Rows are points. The points of each table are mixes of a few directions, plus a little noise. How many directions does each table use, and how many do they share? Where both have some left over, give the other angles between the two spaces (their principal angles), to ten degrees, smallest first.

First (6 x 2):
[[  3  19]
 [ -3 -20]
 [ 11  64]
 [-10 -61]
 [  5  27]
 [ -5 -29]]
Second:
[[  0   4]
 [-11 -58]
 [  9  50]
 [ -2  -7]
 [  6  50]
 [ -6 -37]]
Directions: first 1, second 1, shared 1

First (6 x 4):
[[ 55  24   6  35]
 [-15  -6  -2 -10]
 [-48 -20  -5 -29]
 [-62 -26  -7 -38]
 [  7   1   1   3]
 [ 60  26   7  38]]
Second, 8 rows:
[[-14   6  11  15]
 [-24   9  21  27]
 [-63  22  56  74]
 [  4  -1  -3  -4]
 [ -7   2   7   6]
 [ 41 -15 -38 -47]
 [ 26 -10 -22 -29]
 [ 35 -14 -31 -43]]
Directions: first 1, second 1, shared 0; angles 90

First (8 x 8):
[[ 42   4   1   0   2  40  -2  -8]
 [-34  11  12 -14   2 -39 -21   8]
 [ 75 -11 -12 -13 -15  20  -4 -29]
 [-78  19   0  20  21   9   7  40]
 [ 42 -26 -13  35   2  61  50 -12]
 [-37 -22 -27  36   6  12  50  15]
 [ -8  19  -4 -39 -11 -43 -45   1]
 [ -5   6  47 -25  -3 -60 -38 -13]]
Second, 9 rows:
[[ -9  10  13  34 -23 -28 -18   8]
 [  1   5 -13   4   8   5  11   7]
 [ 55  22  -4 -43  56  -8   0   9]
 [ 11 -59  16 -73 -32  54  45  65]
 [-68  25  55  13 -29  -1  37 -12]
 [ -7  47 -12  29  29 -16  12  -4]
 [-11  -2 -35  53  -9 -14 -39 -33]
 [  5 -49 -14 -18 -18  22 -38 -39]
 [ 23   5  -7   2  13 -13 -21  -1]]
Directions: first 4, second 5, shared 1; angles 40, 70, 80

First (10 x 12):
[[-10   0  51 -72 -12   8  -8  -1   4  61 -18 -13]
 [ -8  -3 -17   7 -22   4  14 -45   6 -15  18 -18]
 [-20  24  35 -23  14 -29  -6 -60   6  16  25   7]
 [ -2  23 -18  -3  24  -2  27 -16  -1 -30  28  36]
 [ 36   5 -45  43   3 -28 -12  28  19   1  -1 -10]
 [  3  26   5 -61  19   8  27  10   6  18   8  32]
 [ 18  -2 -75  29 -29   7  35 -19  18 -31  21 -20]
 [-31 -31  81  -1   3   9 -52  18 -30  20 -39 -11]
 [ 19   4   1  81  40 -53 -54  37  -2 -10 -10   9]
 [ -5 -48 -21  -3 -41  78  27  50 -24 -31 -32 -12]]
Second (8 x 12):
[[ 31  23  11   0 -10  -8  25 -48 -15 -41  13  35]
 [ 66  -5   2   4 -33  12   7  24 -25  -4 -38  21]
 [ 40 -32 -43   5 -20  25  -5  33 -40  30 -40  37]
 [ 42  32  48  -1 -19 -11  17 -20   9 -45   2  -5]
 [-94 -28 -23  -2  39  -3 -36  40  35  54  15 -54]
 [-68  -9 -17  -1  34  -8 -14  -7  19  22  30 -18]
 [-43  22  41  -4  19 -21  -7  -8  45 -15  28 -53]
 [ 26  -3 -17   0  -9   8  10 -13 -27  -3  -8  37]]
Directions: first 5, second 3, shared 1; angles 60, 90
